Each row is a point. Examples show where two turns around zero, p and q, send a point. Write where each new point lands after one turn and then the other. Backwards means that the second turn is done in reverse. Each puzzle has new turns, and all numbers are rounded.
In the rows, zero is written as 128.

Turn p:
[113 106] => [105 115]
[171 171] => [185 149]
[131 106] => [121 107]
[116 146] => [125 149]
[109 110] => [103 120]
Turn q:
[ 94 149] => [109 163]
[157 132] => [155 117]
[128  83] => [105  89]
[132 148] => [142 143]
Where do these land?
p, then q backwards: [138 138] => [137 139]
p, then q: [171  95] => [125  74]
p, then q: [101 134] => [118 154]
p, then q backwards: [102 145] => [101 142]

Turn p:
[140  88 111] => [140  92 103]
[102 189 110] => [103 192 124]
[120 101 148] => [120  97 142]
[130 125 152] => [130 120 151]
[148 138 119] => [148 139 121]
Turn q:
[114 137 123] => [120 143 123]
[102  79 129] => [ 81 104 145]
[159 170 154] => [183 146 137]
[137 127 107] => [129 120 107]
Where do these land?
q, then p: [144 120 119] => [134 113 115]
p, then q backwards: [ 70 114 106] => [91 96 88]
p, then q: [133 148 128] => [144 141 126]
q, then p: [165 130 159] => [167 106 147]

Turn p:
[103 101  96  98] => [ 93 115  94 101]
[127  98 104 165] => [136  96  96 155]
[ 92 144 154 148] => [107 156 137 165]
[172 151 138  92] => [155 136 161  84]
[156 140 105 155] => [171 124 112 135]
[119 123 137 134] => [119 127 132 139]
[127 139 163 104] => [113 142 165 118]
Turn q:
[105 112  98 118] => [117 130  88 122]
[196 118 133 141] => [184  97 152 142]
[ 94 122 133 135] => [ 93 130 120 131]
[112 179 149 138] => [112 171 162 138]
[134 109 127 107] => [134 113 119 106]
Where do these land?
q, then p: [145 127 104 117] => [152 120 122 110]
p, then q: [114 110  90 123] => [133 133  84 125]
p, then q: [131 119 164 124] => [103 114 152 126]
p, then q: [111 176 184 124] => [106 162 191 138]
q, then p: [139 108  97 152] => [151 103 101 141]

Turn p:
[147  96 134 110 121 102] => [136 104 156 105 135 107]
[132 149  82 121 126 122] => [143 134  85 114 120 111]
[127  87 132 102  86 115] => [125  84 156 106  98 113]
[147 125 187 146 110 135] => [127 144 187 155 119 133]
[120 146  85 137 162 159] => [142 142  75 124 142 159]
[113 150 107 104 147 134] => [111 143  95 106 132 133]
[110 144 169 178 143 130] => [112 146 143 188 148 141]
Turn q:
[118 125 119 147 117  92] => [120 129 127 144 132  88]
[135 155 100 141 140 126] => [134 158 112 154 129 131]
[136 161 174  87 166 157] => [155 153 168  91 145 180]
[ 81  90  99 101 121 146] => [ 86 103  87 101 156 134]
[149 105 135 153 130 112] => [144 101 136 152 121 112]
[148 109 112 112 112  94] => [151 117 105 117 123  92]
[129 151 158 155 111 170] => [105 135 161 137  91 160]
Where do these land?
q, then p: [135 159  98 128 104 102] => [130 144 101 137 117  83]
q, then p backwards: [114 158 147 113 158 145] => [146 129 156 121 161 153]
p, then q: [115 126 127 109 108 149] => [106 123 118 106 111 128]
p, then q: [164  75 136 136 145 145] => [167  95 149 116 121 168]
p, then q: [142 127  68 129 104 109] => [161 118  83 128 115  92]
q, then p backwards: [120 143 149 108 109  92] => [159 138 136  99 121 100]
q, then p: [115  75 151 163 177 140] => [140  95 158 149 173 180]
q, then p: [120 162 149 139 120 142] => [103 150 138 146 107 133]

Turn p:
[112 113 128 135 114 156  93 155] => [134 127 149 143 100 156 100 150]
[122 105  62 143 150 124 169 124] => [102  91  81 176 144 129 151 129]
[118  94 130 145 106  73  89 132] => [121 133 129 148  90  99  79  90]
[143 102 176 160  99 128 132 153] => [141 150 171 145  83 103 145 128]
[117 160 137  97 129 127 154 133] => [103 138 125  92 147 124 141 146]
[119 147 106 129 140 148 132  67] => [135  99 110 108 155 166 146  95]
[168 158 126 110 117 179 152 132] => [157 147 113 106 134 153 173 167]
[134 109 149 114 142 117 122 100] => [147 105 136 110 133 105 122 111]
[119 164 138 120 155 102 108 155] => [113 161 140 123 164 119  94 135]
Turn q:
[118 170 134 122  99  91 151 116] => [101 125 141  98 112  84 132 100]
[149  74  81 123 105 127 130 122] => [181 111  84 123 115 135 158 134]
[152  89  99 106 119 130 169 111] => [177 117 113 104 147 128 169 118]
[152 102  78 113 123 121 127  96] => [182 129  88 118 126 123 134 107]
[124 157 163  80 100 145 112 140] => [113 128 162  76 111 142  97 146]
[123 160 135 146 160 172 129 114] => [109 172 143 144 146 159 119 107]
[130 134 176 169 133 133 117 119] => [112 126 172 170 113 135 124 120]
[134 142 137 147 168 110 116 151] => [114 144 132 163 147 105 110 148]
[ 95 138 128 149 150 139 120 145] => [ 89 134 116 150 140 142 121 133]
[110  86 138 156 169 115 113 119] => [133  97 119 185 153 137 119 126]
[122 155 140  98  82 124 125 175] => [ 98 126 138  78  99 116 127 169]
Where do these land?
p, then q backwards: [142 148 121 129 150 167 111  92] => [132  88 124 101 142 160 142 106]
q, then p: [123 119 111 148 137 104  97 101] => [144 128 109 153 114 142 120  90]
p, then q backwards: [157 152 147 137 105 107 108 137] => [164 164 108 128 130 140 123 114]
p, then q: [180 134 122 150 138 110 189 149] => [103 148 120 139 154  67 172 110]
q, then p: [107 128 121 128 129 142 127 129] => [123 113 127 129 131 147 128 135]
p, then q: [108 108 137 141 101 133 120 122] => [128 108 141 119 100 145 136 119]
p, then q: [ 98 101 116 152 149 112 107 172] => [ 97 112 126 182  97 136 115 137]
q, then p: [152  85 170 112 112 168 169 149] => [144 123 165 120 128  96 175 187]
q, then p: [104 140 130 141 188 122 179 124] => [109  99 151 142 195 121 133 103]
p, then q: [107 134 113 116  97 137  95 126] => [130 134 117 107 100 164 112 134]
p, then q: [128 160 119  56 103 106 104 107] => [148 135  84  71 133 131  77 140]

Turn p:
[109 189 101 163 134 112 119  94 114] => [130 183  85 140 156 145 130  94 105]
[127 136 136 129 125 127 125 110 155] => [130 142 132 129 118 125 114 108 145]
[171 150 106 101 159 117 141 134 105] => [157 105  98  98 152 123 166 119 133]
[124 117 128 118 168 130  76 139 121] => [140  83 116 139 153 131  91 119 114]
[ 91  87 134 134 108 107 125 153  95] => [ 87 120 135 139 133 110 118 178  98]
[130 148 165 128  88 156 181 162 154] => [139 167 182 106 112 151 145 164 165]
[175 100 157 144 113 156 102 111 140] => [172 112 154 159  84 110 122 119 126]
[158 138 116 110 114 100 110 152 122] => [154 121  94 104 122 115 122 154 129]
[136  92 107 140 144 143 134 134 158] => [114  96 126 153 105 144 135 123 154]
[ 65 127 146 123 131  87 175 107  90] => [ 61 163 143 118 176  93 145 134 111]
[122 124 112 118 123 172 122 112 153] => [123 118 144 123  98 161 121  98 127]
Turn q:
[113 141 157 108  96 108 167  90 147] => [118 171 179 117 108 130 162 116 133]
[127 119 133 139 142 180 157 128 106] => [152 117 108 122 125 183 145 131 123]
[147 106 142 123 117 144 100 142  92] => [150  97 130 106 124 132  99 140 100]
[117  97 110 155  78 123 132 160 101] => [107  93 142 160  96 140 117 156  90]
[163 157 102 128 140 156 147 108 100] => [170 149  83 127 108 134 143 121 113]
[165 122 122 101 141 150  95 102 162] => [156 115 116  99 115 101 114  94 168]
[ 96  96  93 122 150 104  97 152 107] => [ 80  93 104 133 154 115 108 116  99]
[105 172 153 140 132 121 124  98 170] => [124 183 150 139 141 132 119 115 172]
[152 110 151 109 138 110 168 161 161] => [128 107 146 113 141 108 181 160 154]
[115 119 102 166 146 105 107 121  94] => [123 121 112 168 153 125 106 109  90]
[109 168 144 117 127 107 114 147 168] => [100 162 138 123 142 107 115 151 167]
Where do these land?
q, then p: [120 107 124 104 142 101 140 115 136] => [ 98 135 138 121 146 105 139 112 134]
p, then q backwards: [118 120 131 142 133  88 134 101  81] => [130 138 102 122 149  71 134 135 110]
q, then p: [152 148 119 157 164 148 104 111 130] => [157 115  87 148 112 136 135  98 139]
p, then q: [113 163  99  75 134 134  79 149 121] => [128  98  84  73 115 116 102  96 113]
p, then q: [155 150 114  95 130 140 139  82 125] => [141 153 139 105 101 114 160  92 112]
p, then q: [121  78 122 143  95 145 130 137 137] => [109 115 162 143 109 153 109 159 118]
q, then p: [148 105 124 145 110 111 108 130 132] => [130 125 125 155 120  95 118 145 125]
p, then q: [160 102 102  94  78 114 143 136 172] => [ 83 120 157 116  64 102 132 146 143]
q, then p backwards: [ 74 150 139 157 135 124 174 139 114] => [ 86 145 111 177 126 147 160 149 110]
q, then p: [112 171 179 165 156 158 116 116 129] => [190 113 132 135 143 172 114  94 148]
q, then p: [134 115 155 131 129 145 141 190 131] => [123  84 147 126 128 151 126 170 152]
